Rows are points. Before rounding, the points of a table are all equally far from one centre. They may lie mostly on one side of it. Where is the centre, to within rounding?

Points (6 x 2):
[[-3.6 -2.6]
 [-0.5  3.1]
 [-1.5 -2.3]
 [-5.7 -1.3]
 [-6.4  0.8]
 [-1.7 -2.4]]
Centre: [-3.0  0.7]

Points (7 x 4):
[[ 1.0 -3.5 -1.0  1.2]
 [ 1.9  4.3  0.2 -3.1]
 [-6.3  0.7  1.3 -2.6]
 [-0.2  4.6  3.2  4.9]
 [ 0.1  3.5  6.4  1.3]
 [-6.5  0.1  3.8  0.8]
 [ 2.8  2.8 -0.6  3.9]]
Centre: [-1.4  1.4  1.2  0.6]

Points, 13 rows:
[[-0.8  7.4 -4.0  2.8  0.6 -3.2 -0.8 -2.9]
 [ 0.2  3.1 -1.6 -2.0 -4.7 -5.2 -7.1 -1.5]
 [ 6.2  2.5 -4.4 -0.8 -1.4 -1.7  1.8 -1.3]
 [-4.0 -1.8 -4.0  3.0 -3.8  0.3 -0.7 -5.9]
 [ 1.6 -1.0  2.0  1.3  1.5 -0.7 -3.7 -0.1]
 [ 2.8 -2.5 -0.3  0.2  0.5 -0.8 -4.5 -6.6]
 [-1.2  1.8 -1.5 -3.3 -4.2  0.6  1.5 -6.5]
 [ 0.8  3.6 -1.0 -3.4 -2.3 -7.3 -1.6 -4.8]
 [ 3.2 -1.3 -2.4  2.8 -0.3  2.5 -1.7  0.5]
 [ 1.5 -1.7 -0.3  5.7  0.8 -2.8 -0.5 -2.9]
 [ 0.9 -1.2  0.4 -0.2 -3.6 -5.5 -0.9  1.9]
 [ 0.6  3.4 -3.3 -2.8 -6.0  1.0  1.4 -0.6]
 [-1.4  3.4 -1.5  0.5 -3.8 -1.6 -2.4 -9.4]]
Centre: [ 0.3  1.2 -3.0  0.4 -2.0 -2.1 -2.0 -2.8]

Points (18 x 12):
[[-0.8  8.0 -1.4 -1.1  1.8 -5.0 -4.6 -0.1 -4.2 -0.5 -4.6  1.5]
 [ 0.5  5.7  2.0  3.3 -1.3 -4.6 -2.8 -4.6  1.3  1.6 -0.9 -6.1]
 [-2.6  3.1 -6.7  4.2  2.1 -4.3  1.0 -5.8  0.9 -1.7 -2.3 -0.1]
 [ 3.2  1.5 -1.3  4.4 -0.8 -4.8 -4.6 -1.5  1.2  1.6 -1.9  3.6]
 [-0.6  1.9 -1.6  6.4  2.5 -3.3 -0.9 -2.1  4.4 -1.2 -4.4 -3.7]
 [ 2.1  1.9 -2.4 -0.4  0.3 -8.8 -5.8 -1.8 -3.0 -2.9  1.0 -2.3]
 [ 1.7  1.2 -3.0  0.2 -2.0  2.7 -0.2  0.1  0.1 -2.0 -3.1 -2.5]
 [-1.9  5.9  2.4  1.2  2.2 -6.9 -3.1 -0.9  7.0 -1.2 -2.4 -1.5]
 [ 0.1  4.1  0.3  2.4  0.0 -4.5 -5.2  2.5 -3.4 -5.0 -1.2 -6.4]
 [ 1.9  4.0 -4.9  1.1  5.3 -6.8 -1.0 -3.6  5.6 -0.1  3.5 -0.9]
 [-2.7  3.7 -3.9  7.8  1.3 -7.8 -1.4 -2.4 -1.8 -0.2 -1.1  1.8]
 [ 2.8  6.6 -0.4  2.3 -1.2 -1.8 -3.0  1.6 -3.9 -3.0 -3.9 -3.6]
 [ 6.1  2.3  0.9  1.5 -2.1 -2.1 -1.3 -0.3  1.0  0.5  1.3  1.2]
 [-5.8  2.5  2.8  0.8  2.3  0.4 -1.3 -0.6 -2.8 -4.1 -0.2 -0.2]
 [-0.9 -0.9 -0.5  2.3  1.9  2.5  1.8 -1.6 -1.2 -0.9  1.6 -0.3]
 [ 1.8  3.9 -4.1 -0.3  3.3  0.3 -2.8  0.4 -6.3  2.4  0.6 -0.6]
 [ 3.5  3.5 -1.6  0.8 -0.4 -5.6 -0.2  3.6  2.6  5.3  0.6  0.7]
 [-0.1  1.8  1.3  0.1  0.2  3.7 -1.2  0.5 -2.9  0.3 -1.2 -1.3]]
Centre: [-1.6  4.8 -2.5  1.6  1.0 -3.0 -2.5  0.4  0.9 -0.7  1.4 -1.2]

Points, 25 rows:
[[-1.3 -6.1 -1.4 -1.1  3.4  0.7  4.5 -2.0  3.5  0.4  0.9  2.0  0.7 -2.9
  -3.2 -7.2 -0.1  6.2]
 [-3.7 -0.3  0.9 -2.4  1.9  1.7  0.2 -1.8  5.8  3.7 -7.1 -1.7 -0.4 -1.1
   1.5 -3.3  1.7  4.8]
 [-1.2 -2.9 -2.9 -3.3 -2.1  1.0 -0.6 -5.6  0.1  4.9 -5.3 -6.0  1.9 -3.5
  -1.1 -1.8 -1.3  3.7]
 [ 0.7 -2.1  0.5  1.3  1.8  1.2 -5.0 -1.8  2.0  3.3  0.5 -1.5  1.7 -3.8
  -3.1 -2.1  2.2  2.4]
 [-2.4 -4.1 -2.2 -3.6 -1.5  0.1 -2.1 -2.5 -2.9  1.0 -2.7 -6.7  3.6 -2.4
  -2.9 -0.6 -0.9  6.5]
 [ 0.3  3.5 -0.9  0.1  3.9 -0.7 -2.0 -4.3  7.3  2.6 -3.2  0.1 -1.4  0.5
  -2.4 -5.8 -0.6  1.6]
 [-1.1 -4.1 -2.7 -1.3 -2.2  2.6 -2.3  0.1  5.6  1.6 -5.7 -0.3 -1.3 -0.3
  -0.5 -4.9  0.5  7.4]
 [ 2.8  2.4 -3.9  3.2  2.9  5.0  0.1 -1.3  2.9 -1.1 -1.5  1.1  2.8  0.6
  -0.3 -6.0 -2.7  5.9]
 [ 4.3  0.0 -0.6  1.6 -1.5  2.7  1.4  0.6  0.9  4.4 -4.2 -0.4  0.6  0.5
  -1.5 -5.5  0.2  7.8]
 [-2.8 -5.1  0.6 -2.0  0.2 -1.6 -0.4 -0.1  1.6  0.9 -2.4 -1.3  5.2 -1.3
   0.7 -4.1  2.7  7.8]
 [ 2.3 -0.2 -1.0  1.2 -1.1  1.7 -0.2 -4.0  3.2 -2.5 -2.0  1.1  2.2 -2.4
  -5.2 -2.4  1.7  8.3]
 [ 0.1 -3.9  0.2  2.1  0.0 -3.1 -0.7 -4.1 -0.3  5.2  0.3  1.2  3.9 -3.5
  -1.1 -4.9 -1.8  7.1]
 [ 2.2  0.7  0.8  0.3  0.9  3.7  3.5  0.4  1.1 -2.9 -5.9  0.6  2.2 -0.6
  -4.2 -4.5 -0.2  6.0]
 [-7.3 -0.1 -0.2  2.6  1.8 -2.0 -0.7 -0.1  6.7  0.0 -1.4 -1.5 -0.9 -1.8
   1.5 -1.6 -0.5  3.8]
 [ 0.8 -2.1  0.9 -3.4 -1.9 -1.6 -1.1 -0.7  2.0  3.0 -1.9  1.2 -3.6 -0.6
  -6.7 -0.4 -1.3 10.2]
 [-4.3  0.2 -7.1  2.5  2.6  2.6 -0.9 -3.1  0.2  2.6 -0.6 -4.5  1.9 -1.6
  -4.4  0.5 -2.1  7.0]
 [-0.3  0.0  1.9 -2.6  1.6  3.3 -4.9 -3.6  2.8  2.3 -3.3 -3.2  3.4  0.6
  -1.7 -4.7  0.2  7.6]
 [-5.2 -0.3  1.0  0.0  0.0  1.5 -1.1  0.4  3.3  2.6 -4.9 -4.0 -4.3 -1.6
  -0.9 -2.2  1.3  2.4]
 [-3.9 -3.2  0.0  1.4  1.6  2.0  0.0 -3.9  1.7  4.4  0.1 -0.8  0.1 -1.9
  -2.2 -4.0  3.2  8.1]
 [ 0.5  1.5 -1.6 -0.4  0.2  2.5  0.8 -2.3  5.1  2.8 -6.9 -1.6  0.6 -3.9
  -2.6 -4.2  0.3  9.4]
 [ 2.4  1.4 -2.6  1.0  0.0  6.3 -0.8 -2.9  1.7  3.4 -1.7 -0.5  1.8  1.2
  -4.9 -4.2 -1.2  8.2]
 [-4.5  1.9 -2.1  4.4  0.8  1.2  2.4 -2.5  0.1  3.0 -1.5 -2.9  0.1  3.5
  -3.7 -4.4 -0.2  7.6]
 [-1.0  0.1  3.4 -0.5  0.2  2.2  2.6 -1.4  1.3  5.5 -6.2 -3.8 -2.0 -0.3
  -2.1 -2.5 -0.3  2.1]
 [-4.1 -3.8 -4.0  3.7 -0.4 -0.7  0.8 -2.5  1.0  3.3 -2.1 -1.7  1.8  0.1
  -3.9 -6.2 -1.7  9.1]
 [ 1.9  0.4  0.4  3.7 -1.9  3.1  3.0  0.5 -0.6  3.0 -2.5 -2.4  0.9 -0.7
   2.0 -3.1  0.8  3.9]]
Centre: [-1.0  0.1 -2.1 -2.2  1.2 -0.6  0.7 -1.3  1.3  1.0 -1.1 -0.7  0.1 -0.7
 -1.3 -2.2 -3.3  4.7]
